Rows are points. Before rounding, the points of a table are all equally far from one centre. They may lie mostly on one side of it. Write the centre, to within rounding.

Points (6 x 2):
[[ 56  -9]
 [ 56  -8]
 [ 43  13]
 [ 12  20]
 [ 55 -24]
 [ 57 -17]]
Centre: [ 22 -14]

Points (10 x 4):
[[ 55 -25  14  -7]
 [ 30 -27  32 -18]
 [ 55 -20   4  15]
 [ 60   1 -10 -28]
 [ 39 -29   6 -31]
 [ 32  -6  32 -38]
 [ 58  -5  15 -29]
 [ 51 -18  23 -24]
 [ 41 -18  17 -37]
 [ 46  -3   0 -43]]
Centre: [22  5  4 -5]

Points (11 x 6):
[[-36 -43  12  13  23  -7]
 [ 15 -49  26  19  32 -19]
 [-14 -60  -6  30   1 -30]
 [ -8 -45 -17   7  17 -27]
 [-28 -26   8  11  41 -15]
 [-33 -41  13 -14  10 -22]
 [-31 -35 -10  18  27 -25]
 [-45 -33  31   3  14  -4]
 [-25 -44   7   4  30 -24]
 [-27 -54  15  27  23 -25]
 [-26 -42  32  -2  25 -38]]
Centre: [ -4  -7  20  24  -8 -23]

Points (16 x 9):
[[-57  -6  -5  49   1   2  11 -22  26]
 [-37  -8  -8  40   4  -7  26 -37  31]
 [-41 -41   4  37  14   0   4 -38  22]
 [-44 -14  -8  41 -13 -13  21 -28  14]
 [-16   3 -19  39   9 -14  -6 -36  22]
 [-44   0 -12  53  31 -10  15  -3  12]
 [-51 -20  -7  48  20 -17  -2 -17  19]
 [-35 -19   7  53  -3   6   3 -18  30]
 [-41 -19 -11  40  15 -12  27 -27  32]
 [-43 -25   3  53  14   5  -1 -32  -5]
 [-42 -19 -14  43  -8  -9  -3 -23  25]
 [-35 -14 -11  30 -22 -19  13 -11  24]
 [-59 -26   3  27  -2 -25   6  -2  21]
 [-45 -27  11  46   3  -8  -5 -14  30]
 [-60 -25   4  23   0 -28  13 -26  13]
 [-21  -4   0  41  14 -27  23 -25 -10]]
Centre: [-31  -5   3   8  15   7   6 -12   7]

Points (15 x 11):
[[-47  16 -20  27 -14 -11  -5  29 -36  -6  -6]
 [-54  16 -22  34 -15  -8  23  10 -31  -4  -2]
 [-42   5   3  38 -49  -1  23  -5 -17   0   0]
 [-34  -2  -8  51 -35  -1   7  16 -27 -21  -4]
 [-21 -24   6  41 -39   2  10  48 -27   0  15]
 [-48  -6  15  46 -22   6  -2  18 -38  -9  22]
 [-17   9   0  33 -10  21  29   1 -53  -1  21]
 [-51   0   5  44 -20  13  18  13 -44   5  12]
 [-12   8  -3  52 -12 -12  24  20 -30  -4  -4]
 [ -4 -22 -20  43 -42  16  27   2 -34 -10  15]
 [-40   2 -12  43  -6  -6  15   8 -41 -11  -8]
 [-40  10  -6  34  -3   1 -10  43 -23 -25   9]
 [-43  15  -4  55  -4  -2   1  25 -29  12   2]
 [-39  -5  11  37 -41  -1  14   6 -35 -12  -1]
 [-60  -6  -3  43  -2   4   8  38 -19  12  -4]]
Centre: [-20 -10 -12  13 -11   7   5  11  -6   8  18]

Points (19 x 14):
[[ 12 -10 -33   7 -27   3   2 -24   0   2  -4 -12 -23  45]
 [ 10 -27 -24  10 -29  30   5  -7  20  -4 -10 -23  -7  20]
 [ 29 -33 -19 -21  -6  22 -34 -11  15  -8  -9 -11 -23  26]
 [  8 -10 -60   2 -19  16   1   7  23   8 -17 -21 -18  19]
 [ 10  -8 -48  -6 -29  18   7  -5  17 -22   2  10 -24  21]
 [ 29  -1  -7 -13 -30   6  -7 -20   5  -1   8 -29 -38  27]
 [ -1  -8 -36  -4 -38  22  -4   4  14   7   7   7 -25  30]
 [ 17 -13 -13  11 -36  15 -16 -17  18  -1 -19 -26   6  32]
 [ -4  -7 -18  -4 -14  -4 -13  -5  33  -5  11 -25 -23  51]
 [ 22 -24  -8   2 -36  17 -14   3  21  21  -2 -27 -20  11]
 [ 36 -36 -30   2 -11  22   0 -13   2 -12   0 -16 -24  33]
 [ 38  -8 -11 -25 -14  27   4  12  33 -13  -1  25  -8  39]
 [ 18   0  -2  16 -31   3 -22  -7   8  23   1 -22 -33  25]
 [ -9  -5 -15   4 -19  35 -15   5  11  18  -4 -26 -21  11]
 [ 32  -5  -7 -15 -11   5 -14 -30  28   1   0 -15 -40  31]
 [ 21 -31 -21 -11 -30   8  18  -4   7   6 -11 -22  -7   4]
 [ 28  -6 -33   5 -35 -19  -1  -2   1  -3   9 -30 -31  26]
 [ 11 -17 -30 -28  14  -3  -9 -20  21  -5  -1   7 -21  44]
 [ 25 -17 -30 -21 -40   5  -2   8  22  18  -3 -18 -26  11]]
Centre: [ 26   6 -18  -2   0   5  -8   7  12  -2   2  -7  -4  17]

Points (25 x 20):
[[ 31  23  22  27  14   3 -40 -32   7  31  -4 -17  11 -10 -20  12  33   6
  -26  22]
 [ 26 -12  19  22   7 -13 -24 -35  10  34 -18 -16  14   9 -10   3  30  17
  -47  -7]
 [ 13  -8  -5  27  11  -9 -26 -22  17  24 -19   7   7  14 -47   3  34  32
   -4 -14]
 [ 19 -16  10  46  23  -1 -13 -23   9  36   3 -12  11   5  -2  10  13  11
  -16   2]
 [ 31 -15  16  15  37 -23 -27  -9  11  37  -4 -10  13   4 -27  -3  36  12
  -22  -3]
 [ 20  -9  16  23  20 -16 -27 -26  23  14 -35 -27  16  -8 -22   4  17  17
  -28   6]
 [ 23 -10   8  31  16 -28 -35 -20  -4  23 -12  -2  42  21 -12  -3  22  15
  -10  -2]
 [  3 -16  31  43  11  -9 -33 -25   7  45 -11  -7   1   2 -34 -11  26  16
  -22  -4]
 [ 10 -23  16  19  24 -15  -9 -18  -3  34 -25 -14   3   3 -12  16  46  12
  -40 -14]
 [  3 -13  -5  25  22   0 -22 -19  18  17 -35  12  26   1 -14   4  60   3
  -22   3]
 [ 10  -8  11  42   7   0 -15 -46  10  26 -17 -14  18  14 -17 -17  35  15
  -19   9]
 [ 15   7  -8  24  29 -17 -15  -9  -2  39 -35 -18  11  19 -34  -3  47  14
  -16   5]
 [ -4  -9  10  23  30 -11 -15 -48  15  41 -14  -1  18  19 -36  -3  16  13
  -37  -2]
 [ 13 -26   7  29  14 -16 -28 -24   4  30 -11 -16  17   9 -14  -6  32  20
    4   0]
 [ 32  -1  15  17  14 -14 -37 -34   9  14  -6 -21  -3  -8 -21   3  38  13
  -22  -4]
 [ 30 -14  18   8  13  -8 -21 -24   0  26 -41  -3   9 -16 -34 -13  31  32
  -10 -23]
 [ 45   3   7  11  15   2 -15 -45   9  36 -31  -8  31   3 -14  -8  22  19
  -27  -3]
 [ 20   3  -8  37  29 -23   0  -4 -21  23  -4   6  25 -11 -33  -5  37  15
  -11   4]
 [  6  -9   1  37  37 -15 -20 -22 -10  29 -17  16  12  35 -19   1  21  12
  -30   4]
 [ 13  -4  21  15  10  10 -31 -29  26  22 -24  -7  41  -5  -6 -19  38  12
  -36 -10]
 [ 27 -18  -2  28  16  -4 -23 -38  17  20 -28  -8  24 -18 -42  -6  32  -3
  -25 -11]
 [ 17  -8   1  31  12  17 -33 -18  12  34 -18  -5  12  12 -15   5  42  32
  -18   8]
 [  6  15  -2  21  31 -27 -27 -41   1  30  -7  20  19 -12 -19  -2  32   8
  -28  -7]
 [ 23 -12  22  23  -5 -11 -33 -28   2  30 -22 -24  14 -19 -10  20  39   6
  -26   7]
 [ 15  15  16  23  24 -18 -20 -37   1  45  -4  -1   5   7 -17  -5  51  17
  -15   8]]
Centre: [  5   8  17   4   5   7 -10 -10  -7  22 -18   3  16   3 -27   2  15  -8
 -15  -2]

Points (31 x 24):
[[ 35  -5 -42   6 -41  12  17  -7  -1 -28 -20  28  11  18  22 -21  20  11
  -24  15 -40 -24 -10 -33]
 [ 33   3 -46  -4 -27  20  25  15   1  -1 -30  23  27 -16  32  -9  19  10
  -26   8 -53 -18 -30 -14]
 [ 16 -14 -47  14 -18   4  25 -10   8 -17 -24  39  -8  11  38 -17   3 -21
  -18  15 -45 -22  -3 -11]
 [ 10  10 -41  -4  -3 -30  46   2  11 -22 -18  37   5   2  22 -23   2   9
   -5  -2 -60   2  -2 -11]
 [ 34   7 -38  25 -19 -20  23   7  10 -12 -26  25   5  -1  35 -23   0  -6
   -9  15 -53   3 -15 -28]
 [ 28  20 -38 -10 -33  -9  11 -13  23 -33 -22  54   2  11  42  -3  19 -14
  -11   8 -40   6 -24 -27]
 [  7 -18 -35   6   4  -3  28 -15  20 -22 -25  35   5  17  32 -15   5  -4
  -32  31 -38   0 -16 -28]
 [ 17 -19 -44  -1 -27  -7  38  -1  15 -12 -14  35  26  16  40   0  -3  -6
  -16  29 -43 -28 -18 -28]
 [ 11   3 -36   5 -32 -11  26  -4  -1  -7 -30  21 -11  -2  45  -6  -1 -31
  -19   5 -52 -23  -9 -12]
 [ 41  21 -32   7 -13 -17  -1 -27  -5 -12 -48  38  -1   4  22 -19  29   0
  -21   0 -31  -9  -1 -20]
 [ 23  -5 -34  13  -3 -17  31  -5   9 -22 -18  54  12   3  41  -2   0   0
  -32  -5 -40  -5 -18 -32]
 [ 36  -9 -41   5 -22   0  23   0   8  -9  -3  39  13  -2  33 -28  25   6
  -11  34 -23 -20 -16 -20]
 [ 37 -13 -28  20 -16 -17  15  -2   1 -30 -36  18  -3  -4  11 -15   0 -14
   -5   2 -53 -20 -11 -11]
 [ 41  36 -15 -10 -30  -4  24  -7  24  -7 -36  25  -2   1  30  -2  -2 -11
    1  39 -36 -11 -24  -8]
 [ 17  24 -20 -13 -31  -6  10  -9  -1 -44 -21  30   2   1  38  10  28  -3
  -10 -26 -40  -5 -19 -32]
 [ 40  -1 -37 -12 -23  -6  20  -4  26 -15 -20  24   6   6  41 -19  24 -24
  -12  19 -29  -9 -24 -35]
 [ 28   0 -37  17 -29 -12  12 -33  -4 -31 -15  29 -20 -10  11  -3   1 -10
  -11  15 -51 -13  -3 -26]
 [ 25   4 -32  -1  -7 -15  30  -4   9  -1 -29  20 -12  14  29 -18   0  -6
  -34  21 -49 -21 -15 -38]
 [ 30   8 -16  -4 -24  -9  37 -13   6 -42 -24  28  16   8  16  -4   6 -16
  -20  22 -44  -1  -8 -36]
 [ 33  22 -27   5 -15  14  30 -14   1  -3   0  18   0   8  30   5  33   8
   -9  16 -47 -27  -6 -41]
 [ 37  10 -30  14 -15  -3  10 -23  17 -27 -14  40   4  28   5  -8  18 -18
    0   6 -33 -35 -35 -28]
 [ 32   3 -24  16 -22   3  25   2  17 -19 -11   9   5   5  21  -5  19 -14
  -17  22 -42 -39 -16 -35]
 [ 45  -6 -36  12 -16 -15  34   4  15 -13 -26  31  10   9  33  -2   9  -2
  -10   5 -37  -8   2 -45]
 [ 26  16 -17 -13 -18   0  35  10  12   1 -25  40  -7   5  26   4   8   8
  -25  16 -24 -44 -22 -31]
 [ 19 -14 -23  -6 -32   1  18 -20  25  -1 -27  22 -13   8  27 -22   3 -13
   -7  16 -45 -16 -25 -48]
 [ 17   6 -35  10 -18   0  13 -10  16 -17  -9  51 -16  17  52 -16  -6 -11
  -30  18 -25  -9 -20 -14]
 [ 12  28 -34 -27 -15 -14  35 -12  35 -28 -23  40   2  14  34 -23   1 -10
  -10  20 -36   4 -16 -18]
 [ 24   8 -33  23 -17  10  27  -8   2 -10 -32  32   0  11  37   0  31 -11
  -13   8 -51 -23  -5 -17]
 [ 30  -5 -37  -3 -21 -18  36 -22  16 -26 -16  29  13  -8  26  -2  26  -3
  -21  33 -28 -15 -41  -7]
 [ 15   7 -43  20 -19  -4  30 -14  -9 -16  -5  17  12  28  20 -11  -3   6
  -49  16 -29  -8 -16 -44]
 [ 20  -5 -21  -8 -40  -1  29  -7  19 -36 -27  26  11   9  29 -13   6  13
  -21  28 -49 -18 -14 -31]]
Centre: [ 10   9 -33 -10 -18  -4   2 -11  10   1 -10  18  16   9   9   6  -1   5
  -8   0 -26  -3 -13  -7]

Points (31 x 24):
[[-17  30 -14 -12 -11 -10  -6 -16 -40  15  12  26   9  16  16  13  34 -11
   25  18  44 -41  -1  -6]
 [  8   6 -19 -20 -15  -8  -9 -31 -17 -20  -8   8  -7  50  17  -6  16   5
   23  17  43 -44   6  -8]
 [  0  18 -52  -6  -6   7 -28 -19 -27 -24  -1  30 -14  44   7   8   0 -13
   18  -2  36 -14  13   3]
 [ -5  27 -22 -27   3 -17   6 -13 -41 -20  11  35  -4  29   7  20  19 -24
   28   8  -1 -36 -14 -31]
 [ -5  17 -17  -6 -10 -18  -4 -26 -15 -14   4  18   6  30  25  18  37 -12
    4  34  38  -9   2 -30]
 [-24  18 -21 -21  -6 -18   0  16 -14 -43  17  22 -11  27 -16  -4  -5  -6
    7   1  49 -46  12 -26]
 [-12  31 -42   2  -5  -9  10  -2 -36 -35  -3   7  18  25  13  16  -1 -14
  -15  16  40 -46 -22 -19]
 [ -5  21 -33 -17 -20  -3  -8 -20 -23 -23  22  25 -22  49  22  30  15  -1
   26  22  33 -41   1   9]
 [  3  17  -3 -17 -42 -11   8  -7  -1 -17   5  38 -11  46  15  18   3 -10
   23  10  38 -30  -5 -42]
 [  0  25 -45 -31 -14  -9   9   2 -24 -14 -13  34 -10  45  11   7  -2 -14
   10  11  40 -29  12  -1]
 [  7  13 -30 -20 -14   4   4 -12 -22 -17 -19  10 -17  39   4 -12   3 -22
   30  27  19 -24   9 -21]
 [ -7   4 -15 -38  -2 -28  -1   4 -28 -13 -20  18 -11  26  25   1  -9 -15
   23   9  19 -36  22 -17]
 [-15  28 -35 -23 -21   2 -11 -26 -15 -32  15  30  -9  12  17  13  22 -17
    5  20  11 -49   2 -41]
 [  8  24 -43 -15 -14 -26 -17   5  -8 -23   0  16  -7  41   7  -3  23 -14
   17  31  36 -24  13   5]
 [  5   8 -31 -22   2  -4  -6 -21 -16  -6  -6  10  17  11   3  13  -9   2
   41  -3  30 -60   8  -4]
 [ -3   7 -31 -35 -13  -4   9 -10 -29 -11   3   2 -11  15  -6  28   4   2
   34 -11  35 -32  21 -24]
 [-19  36 -34 -18  -4  -5   7  -1  -8 -12   3   5   3  48   2   5   5   8
    9   4  33 -39  29  -8]
 [ -6  -2 -10 -18 -24 -10   9 -26 -20 -21  -5   8   0  19  -3  42  -2  -7
   33  18  46 -13 -17  -6]
 [-13  39 -38 -12 -15 -15  15 -23 -21 -12   4  10  -4  27  -2   4  19  -4
   17  10  37 -31  21  -5]
 [ 11   9 -12  -5 -21 -14 -11  -6 -33 -20   1   2 -40  33  -1  10  29 -13
    3  18  32  -6  26  -2]
 [  6  33 -21 -21 -18  10  -8  -7 -23 -39   7  11   0  47  27   0  17 -14
   42  18   2 -37   4 -14]
 [-19  31 -36 -17  -6  -8  10 -15 -23 -27   5  21  10  39   3  19   3 -22
   28  25  27 -48  18  -8]
 [ -5   6 -27 -26  -1   0  -4   5 -24 -31  -8  26  -6  57   8  18  14  -4
   35  25  33 -43 -12 -23]
 [  1  29 -42 -12 -18  10  -9  -6 -23  -8  -5  23  -3  34 -11   5   5 -14
   22  26  42 -27   4 -33]
 [-11   9 -25 -20 -11 -10  18 -34 -16 -36  -7  30  -6  34  19  -2   4   3
   17 -18  41 -32  -4 -12]
 [-12  26   1 -13 -15 -31 -13  -2  -3 -15  -4  10 -21  44   1   0  16  -4
    9  -6  44 -23  25 -10]
 [ -3  18 -38 -27 -20 -10   2 -24  -6 -21  10 -10 -24  29  25  -4  -1  -3
   22  11  25 -39  -2 -16]
 [  3  31 -26 -38 -11   5   6 -16 -11 -16   0  15 -10  18  13  -7   6   5
   30  11  42 -22   5 -11]
 [  9  22 -37 -17  -3 -18  -7 -21 -20 -24  -9  16  -5  32  14  -4  17 -15
   19   6  17  -8  22 -28]
 [ 13  13 -39   3 -35  -7   0   0 -31   0  28  28  14  48   5  -2  10  -9
   30  16  40 -19  -4 -26]
 [ -2  16 -39 -43  -6  -7 -15  -4 -20  -6  16  18 -10  52   1  20  12  -2
   24   0  35 -42  -5 -23]]
Centre: [ -3   0 -11  -3 -17   1  -7   5 -16 -18  12  17   4  19   8  11   9 -12
   3   0  16 -31  -4  -4]

Points (29 x 24):
[[ -3  -3  -3  18 -33   2  -5  19 -11  19 -15  -8  33  13 -19 -18   3  37
   31 -11  17  24  20 -26]
 [ 32 -11  -3  16 -21 -21  15  42 -19  24 -17 -11  23  18  -5 -19  15  31
   13   9  13   8  12 -21]
 [ 12 -25 -19  -8 -25 -16 -10  23 -10   9 -10 -46  20   3   6 -28  19  27
    7  -6  26  17  43   0]
 [ 25  14  -1  13   1 -18  -1  15 -12   5  18 -13  46   6 -16   5  10   5
  -10  -8  17  19  13 -11]
 [ 24 -17 -19   0 -24   1  18  30   1 -24  -3 -31  22  -3 -13  -1  34  15
   -2 -13  18  11  30  15]
 [ 24   1  -1  14 -28  16  -4  45 -23 -11  -1 -31  26 -22   6 -17  13  13
    9 -13  21  15  30   3]
 [  9 -13  -2   4 -14  -1   7  37  11 -15 -11 -15  38  -3 -14 -13   7  47
   12  10  20   6  32 -15]
 [  9  -3 -23  -1 -27 -25 -16  32   3  -5   4 -36  25 -15 -25 -33  13  38
   16  -4 -16  11  28   5]
 [  6   0 -13   1  -8  -1   5  34   3  21 -13 -30  36   8 -23  -8  22  11
   21   0  18  41  33  14]
 [ -6 -23  26  25  -1  -7  -4  31  -5  -9  -6 -34  18 -20 -22 -17  10   5
  -13 -15  12  14  23 -21]
 [ 16   7   4   3 -20 -21   2  35  -7   3   4 -40  20  -6 -19  -3  13  40
    3  10  23  16  14   5]
 [ 21 -16   3  11 -33   9 -10  37  -4   4  16 -25  42  11  -4 -10  18  22
   27  20  12  17   8  -5]
 [ 26   1 -14   1 -27 -22  13  60   1  16  -2 -23  12  -7   9  24  11   8
   -6  14  12   5  16  -9]
 [ 29 -17 -20   3 -38 -11  -7  20  -4  -8  -9 -20  27   2 -30   1  17  24
    2   6  23  16  33  -5]
 [ -3 -17 -21 -12 -32 -22  16  38 -11  24  -7 -21  11  22  -6  -9  13  32
   -6 -19   8  13   9 -10]
 [ 13 -13  -6  31 -23 -26  -1  29 -13   0 -13 -38  10 -12 -29 -10  13  35
    3 -19  16  32   0   0]
 [ 15   6  -8  17 -27  -8  -6  26 -11  -6   3 -55  13   7 -24 -11  -6  30
    2  -4  11  21  16 -15]
 [ 20  12 -12  16 -10  -6  39  -2   6 -14  -7 -26  27  -3  11 -10   4  37
  -18  22  -4  19   5  -1]
 [ -4   2  23  13 -21  13   5  25 -12   4  -8 -41  21  -1   7   2  17  44
   16  -1  10  22   5  -6]
 [ 15 -25  16   9  -8  11  20  16  -6   0  13 -30  14  10  -3 -17  26  15
    3  -3  21  27  35 -14]
 [ -6  -1 -22  20 -12  -5  -2  35   5   5   5 -37  22   4 -25   0  -5  39
   -2 -17  21  12  11  -2]
 [ 16   9 -31  22 -28  18  -1  44   4   9 -15 -42  -2  -8 -15 -20   9  22
    4  -5   1   9   9  28]
 [ 21  -9 -10  24 -20  12  -5  33  -3  -9 -12 -41  28   0  -8 -17   8  24
   30   5  41   5  25   4]
 [ 30  10  -8  20 -38 -24  12  42 -10  -3  -5 -26  22  -4  -6 -16  -5  24
   -7  15  22   8  25   0]
 [ 42   1  -7  31 -11   3 -23   3 -13   7  -7 -30  18  12 -12   3  19  27
   10   8  19  11  19 -21]
 [ 21   4  15  13 -34  -6   0  26  -2  15   1 -27  30   7  -2 -21  40  11
   20 -30   9   9  22 -18]
 [ 22 -18 -11  10  -5   1 -16  22  17   5   2 -30  26   3 -30  -5  20  23
   -6 -18  10  22   4  22]
 [ -1  35 -11   9 -28  -5  -7  17  -1  -3  13 -38  32  13  -8 -16 -10  22
   -2  -1  -9  23  13  10]
 [ 20 -10 -16   9   8  -2  17  26  -9  -8  -4 -39  15  -1 -19 -11   4  39
   38  -6  27  15   1 -22]]
Centre: [  1  -4 -15  11 -10 -13  -4  13   5  -4 -11  -9   2  -7  10 -14   9  -2
  17   3   0  12   6  -5]
